Every row gives one point. Each copy is the shape, with its points in the same order, turned, moved and blurred by noise. Some copies are also mirrored. Which?

Shape (5 x 2):
[[-56  15]
 [-23 -30]
 [ 33 -20]
 [ 23 -25]
 [  9  12]]
Copy 1 (5 x 2):
[[ 60  21]
 [ 29 -35]
 [-22 -33]
 [-12 -36]
 [ -7   2]]
Copy 1 is: mirrored
Copy 2 (5 x 2):
[[-52  23]
 [  0  38]
 [ 37  -8]
 [ 31   1]
 [  0 -16]]
Copy 2 is: mirrored
Copy 3 (5 x 2):
[[-53  28]
 [-29 -23]
 [ 28 -26]
 [ 17 -28]
 [ 12  12]]
Copy 3 is: only turned

Shape (8 x 3):
[[-15   3  -9]
 [-34 -20 -29]
 [-29 -33  28]
 [-46 -16   6]
 [ 31  17  27]
 [ 15 -21  41]
 [-25  -3 -13]
 [ 19  24  23]]
Copy 1 (8 x 3):
[[-16  -9 -11]
 [-39 -34 -20]
 [-21 -38  33]
 [-42 -23  15]
 [ 37   9  11]
 [ 25 -26  32]
 [-27 -15 -10]
 [ 25  15   8]]
Copy 1 is: only turned
Copy 2 (8 x 3):
[[-16  10 -10]
 [-13  42 -19]
 [ -5  39  34]
 [-17  41   8]
 [  8 -39  17]
 [ 23  -8  49]
 [-23  23  -9]
 [ -4 -31  16]]
Copy 2 is: mirrored
Copy 3 (8 x 3):
[[-27  -4  -4]
 [-52 -22  -8]
 [-35  20 -42]
 [-60   8 -25]
 [ 24  34   4]
 [  8  22 -37]
 [-37  -8  -3]
 [ 12  25  10]]
Copy 3 is: mirrored

Shape (7 x 4):
[[ -8 -26  -6 -32]
 [  7 -13 -25 -25]
 [ 24  21  20  23]
 [-16  51  21   4]
 [ -9  -8 -10  13]
 [-17  -4 -35   5]
 [  1  16  -1  15]]
Copy 1 (7 x 4):
[[ -4 -14   7 -25]
 [  7  -3 -14 -24]
 [ 13  32   0  41]
 [-26  60  13  18]
 [-14  -2 -16  16]
 [-21  -1 -33  -4]
 [ -9  25 -10  21]]
Copy 1 is: only turned
Copy 2 (7 x 4):
[[ -6 -33  -7 -22]
 [  5 -19 -24 -21]
 [  7  39  17   8]
 [ 24  14  12  47]
 [-21   6 -13   7]
 [-13  -3 -33  10]
 [  0  19  -5  16]]
Copy 2 is: mirrored

Shape (10 x 4):
[[-18  56   0  17]
 [ -9   3  26 -31]
 [ 19  51  26  30]
 [  8  -9  26 -46]
 [ -8  25 -44 -14]
 [-49 -24  13 -24]
 [-20  -3  23  23]
 [ 17 -21  -6  -9]
 [-16 -16 -47 -33]
 [  6 -24 -35  15]]
Copy 1 (10 x 4):
[[  6  60   8   2]
 [ 14 -13  20 -31]
 [-42  50  29 -13]
 [  5 -31  16 -49]
 [ 20  23 -42 -14]
 [ 36 -32  18   0]
 [ -7  11  29  20]
 [-11 -22 -26  -8]
 [ 29 -12 -53 -15]
 [-14 -13 -32  18]]
Copy 1 is: mirrored
Copy 2 (10 x 4):
[[ -6  49  10  26]
 [  2   8  43 -34]
 [ 41  51  17  13]
 [  5  -5  43 -53]
 [-22  30 -18 -13]
 [-33 -22  39  -2]
 [ 11  -6  33  27]
 [ 10 -20  -8 -31]
 [-39 -10 -17 -32]
 [ -2 -26 -37   1]]
Copy 2 is: only turned
Copy 3 (10 x 4):
[[-39  27   2  51]
 [ -9 -24  16   6]
 [-13  51  33  35]
 [ 15 -36  18  -1]
 [ -5   2 -42  46]
 [-42 -40 -10 -14]
 [-39  16   7 -11]
 [ 14   2 -17 -12]
 [ -1 -30 -55  14]
 [  0  18 -47 -11]]
Copy 3 is: mirrored

Shape (12 x 6):
[[ -8  17 -19  40   1 -12]
 [ 42  15 -13  -9 -52  19]
 [-23  -7   7   9   7 -18]
 [ 35 -12   9 -11  -2  -7]
 [ -3 -18 -14 -25 -42  -3]
 [ 10  39  -6 -30 -39 -47]
 [-17   5 -25 -26  -7  -3]
 [ 38   6  -5 -24 -13  19]
 [ 29  46 -25  -4 -14 -22]
 [-14  -1 -29 -14 -15  47]
 [ -1  21  10  -1  22  27]
 [ -9  -2   3  22 -12 -24]]
Copy 1 (12 x 6):
[[-16  16 -16  38  -6   7]
 [  4 -20 -19 -16 -54 -36]
 [ -5  33   7   9   8   9]
 [ 27   2 -10 -20   4 -23]
 [  8  22 -13 -35 -43   6]
 [  2  58 -29  -4 -34 -60]
 [-23  36 -22 -28 -11  -2]
 [  1 -15 -21 -29 -16 -32]
 [-10  17 -48  15 -15 -51]
 [-41 -10 -21 -35 -27  15]
 [-36  -5  -2 -10  18 -12]
 [  4  27  -2  21 -16   1]]
Copy 1 is: mirrored
Copy 2 (12 x 6):
[[  1  25  21   1 -26  29]
 [ 13 -19 -45   9 -34 -17]
 [-29   1  34 -10  -7  10]
 [  8 -21   8   8   3 -24]
 [-18 -38 -15 -25 -23  -5]
 [ -6  14  -6 -41 -44 -47]
 [-21  -1 -11 -36  -1   5]
 [  8 -13 -30   6   5 -21]
 [ 22  31 -13 -17 -27 -19]
 [-25 -11 -43  -6   7  31]
 [-23  23  -6  20  19   3]
 [-14  -1  30  -3 -30   8]]
Copy 2 is: mirrored

Shape (10 x 6):
[[-23   6 -18  10   1   5]
 [ 34 -30  25 -12  17  -7]
 [-43 -18   4   8 -34 -21]
 [-34  12  19   5 -10 -14]
 [  6 -11  17  -3  -8  18]
 [-14 -31  43  -4  16  25]
 [  9  35 -30 -33  14 -36]
 [ 15  35 -25   8   0 -42]
 [  7  14 -34 -21  -3 -42]
 [-28  -4  25  -1 -37  11]]
Copy 1 (10 x 6):
[[-13   5 -22  27  -8   6]
 [ 15 -41  13  -8  10 -18]
 [-30 -15  -4  25 -52   2]
 [-29   4  13  26 -24   7]
 [  2 -28   1   4  -1  22]
 [-23 -55  17  19  16  16]
 [ -3  42 -21 -22   1 -33]
 [ 23  43  -5   9 -17 -29]
 [  5  27 -25 -12 -19 -29]
 [-26 -18   7  10 -36  33]]
Copy 1 is: only turned
Copy 2 (10 x 6):
[[-28  -9 -23  -1  -4 -11]
 [ 31  16  13  -2  25  24]
 [-37  39  -8   0 -33 -10]
 [-34  12  11  -9 -10 -22]
 [  4  -5   5 -17  -9  15]
 [-19   6  23 -23  11  42]
 [ 14   5 -30 -11  32 -60]
 [ 13  -1 -18  22   7 -57]
 [ 16  21 -34   3  13 -48]
 [-25  13  10 -30 -36  -1]]
Copy 2 is: mirrored

Shape (13 x 8):
[[  6  11 -32  -3 -14  23 -17  27]
 [-34 -18 -32  26  13  21   3 -10]
 [  9 -10  25  -9  -2  21  -8  22]
 [ -7   7   1  -9   2 -22  49  39]
 [-14   6   6 -21  18  20  -3   5]
 [  3  -2 -28 -15 -18  -3  43 -16]
 [ 13  -6 -16 -11  -2 -29 -15   1]
 [ 25 -26  27  10  -7  27  -4 -25]
 [ 25 -25 -15 -41  -5  -4  -4   8]
 [-30   3  23   4 -48 -14   8  22]
 [-26 -22 -17 -18 -10   7  -3 -11]
 [ -4  17  -8 -38  -6 -40  -6 -28]
 [-13  21  35 -37   5  -8  37 -31]]
Copy 1 (13 x 8):
[[ -6  22 -20  -7  -6  40 -15   9]
 [-28 -25 -22  -2  -2  10  10 -33]
 [ 20   5  25  -2  11  23  -8   8]
 [  3  34  17   6  -1  13  60   7]
 [ -5  17  12   0  30  16  -1 -11]
 [  4  35 -13 -29 -18 -17  29 -22]
 [ -4  14 -14  -7  11 -15   2  31]
 [ 38 -19  18  -7  -4 -14 -22 -13]
 [ 25  22 -15 -36  22   2   4  24]
 [-29  13  44 -16 -31   8  17  21]
 [-20  -3  -5 -38  11   0   4  -9]
 [-22  48  -6 -18  18 -45   0  15]
 [  1  48  41  -6  18 -38  19 -25]]
Copy 1 is: only turned
Copy 2 (13 x 8):
[[ -2   1 -40  17 -31  -3 -18  12]
 [-39   7 -15  27  -1   7  34  -2]
 [  7   5   9  -8 -20  22 -18  25]
 [ 29   5 -12 -34 -19 -17  36  31]
 [-10  25 -12 -18  -5  17  -7   8]
 [ 23  -4 -25 -11 -23   4  37 -28]
 [ 10 -30 -23 -11  10  -5  -9   0]
 [ 11  -5  34  17  -8  37  -8 -13]
 [ 23 -26 -34 -19  -7  34  -8   3]
 [-11 -19  18 -31 -50 -26   6  10]
 [-26 -12 -20 -13 -14  19  13 -12]
 [  7 -17 -21 -45  13 -12  -9 -37]
 [ 17  29  17 -58  -3   6  12 -31]]
Copy 2 is: only turned
Copy 3 (13 x 8):
[[ 16  25 -48 -12   6  -4 -21  18]
 [-12   7 -49  17 -14  33   9 -21]
 [ 18   7   7 -17   2  11  -9  17]
 [ -7  18  -3  -7  10 -11  52  42]
 [ -3  15  -8 -29  16  14  -1  -6]
 [-12   7 -31 -17 -23 -30  38 -10]
 [-18 -12  -6   4   7 -25 -17  13]
 [ 34 -14  11   1 -26   5   0 -23]
 [  5 -25  -8 -45   2 -23 -10  12]
 [-16  44   5   7 -37  -1  -5  34]
 [-26   0 -17 -22 -22   8  -3  -7]
 [-43   8   9 -10  13 -43 -10 -13]
 [-20  28  44 -15   0 -21  33 -26]]
Copy 3 is: only turned

Shape (12 x 8):
[[  6   5  11  12  17  -2 -12  10]
 [  9   1 -21  19  -8  60  19  -4]
 [  0   1  44 -10   2  -6   3   7]
 [ 26  19 -15  -5   4   4  -3  15]
 [ -1  -5 -13   1   4  -7 -12 -23]
 [  9  -7  -4  -8  -2  -3   3  13]
 [  0  33  11  -8   4  -5  -1   9]
 [ -5  -2 -10  -3  15 -12  -3  16]
 [ 16  10 -15   4   9 -10  25 -10]
 [  3  -5  -7  -1  14  -8  -6  -1]
 [  8  -2 -13   0   5  10  11 -12]
 [  0  -9 -19  24  -2 -15  -4  -4]]
Copy 1 (12 x 8):
[[ -4  12  23  15   3  -8  -8   0]
 [-11   7 -35  -6  26  29  33   9]
 [ -5 -17  41  -5  -6  -9  11  -2]
 [ 19  18  -2   4  -7   2  -2  26]
 [  9   6 -13  -2  -5 -10 -13 -20]
 [  3  -9   1  -2   0  -3 -11  11]
 [  4  17  18  -5  -7 -27  10  21]
 [  7  -2   4   4  14 -13 -18  11]
 [ 22  -2 -15  20  -1 -18  14   7]
 [ 10   4   4   5   5 -10 -12  -3]
 [ 11  -2 -15   7   6  -2  11  -1]
 [ -8   5 -18  17  -7 -13 -12  -3]]
Copy 1 is: only turned
Copy 2 (12 x 8):
[[ -2   1  13  10   9   0 -15  -2]
 [-12  11 -23  -2  -1  49  10  40]
 [ 10  -3  25  -6   7 -15  19 -12]
 [  7 -21  -4   4 -16  11 -20  13]
 [ -8  15 -22  -4  -6   2 -18 -16]
 [  5  -7  -9  -3  -4 -11  -6  12]
 [ -8 -25  12   8 -13   3   2 -11]
 [-11 -11  -8   4   6 -17 -16   3]
 [ 14 -15 -32  13   0  10  -2  -7]
 [ -4   1 -12  -3   5  -5 -18  -5]
 [  2   2 -24  -4   1  14  -3   3]
 [ -5  17 -25  21  -5  -7 -18   1]]
Copy 2 is: mirrored
Copy 3 (12 x 8):
[[  0  -9  21   8   3   8 -16  16]
 [-17  19   4   5 -54  36  24  13]
 [  6   0  35  -8  -1 -15 -18 -10]
 [ 29   1  -4   9 -21  17 -15  16]
 [ -1  -5 -11  17   5  16  -2 -20]
 [ 17 -15   6  -2 -14   9  -6  -4]
 [ 15  11   4  -1  -3 -14 -19  15]
 [ 17 -18   1  -2   7   7  -1   6]
 [ 29   5   4  26  -8  10  13  -5]
 [  7 -11   0  10   5  16  -3  -4]
 [  8   5   4  12 -17  21   9 -11]
 [ -3 -27 -11  26  -3   7   7  -6]]
Copy 3 is: only turned
Copy 4 (12 x 8):
[[ -6   5  19  22  12  -2  -2   9]
 [ 16  -6 -25  15 -22  52  -6 -14]
 [-13   1  35   2  -7  -3  30  12]
 [ 23  13   8   4   9  15 -14  20]
 [  2  -2  10  -1  -4 -14 -23 -16]
 [ -1   3  16  -9  -4   7 -11  18]
 [  9  29   8   4   9  -6  16  12]
 [-16  10   9  -1  11  -4 -17  16]
 [ 18 -14 -11  -8   7  -5  -4   8]
 [ -4  -1  13   0   8  -4 -15   2]
 [  9  -9  -3  -5  -2   7  -6  -7]
 [  0 -12  -3  12 -11 -14 -30   8]]
Copy 4 is: only turned
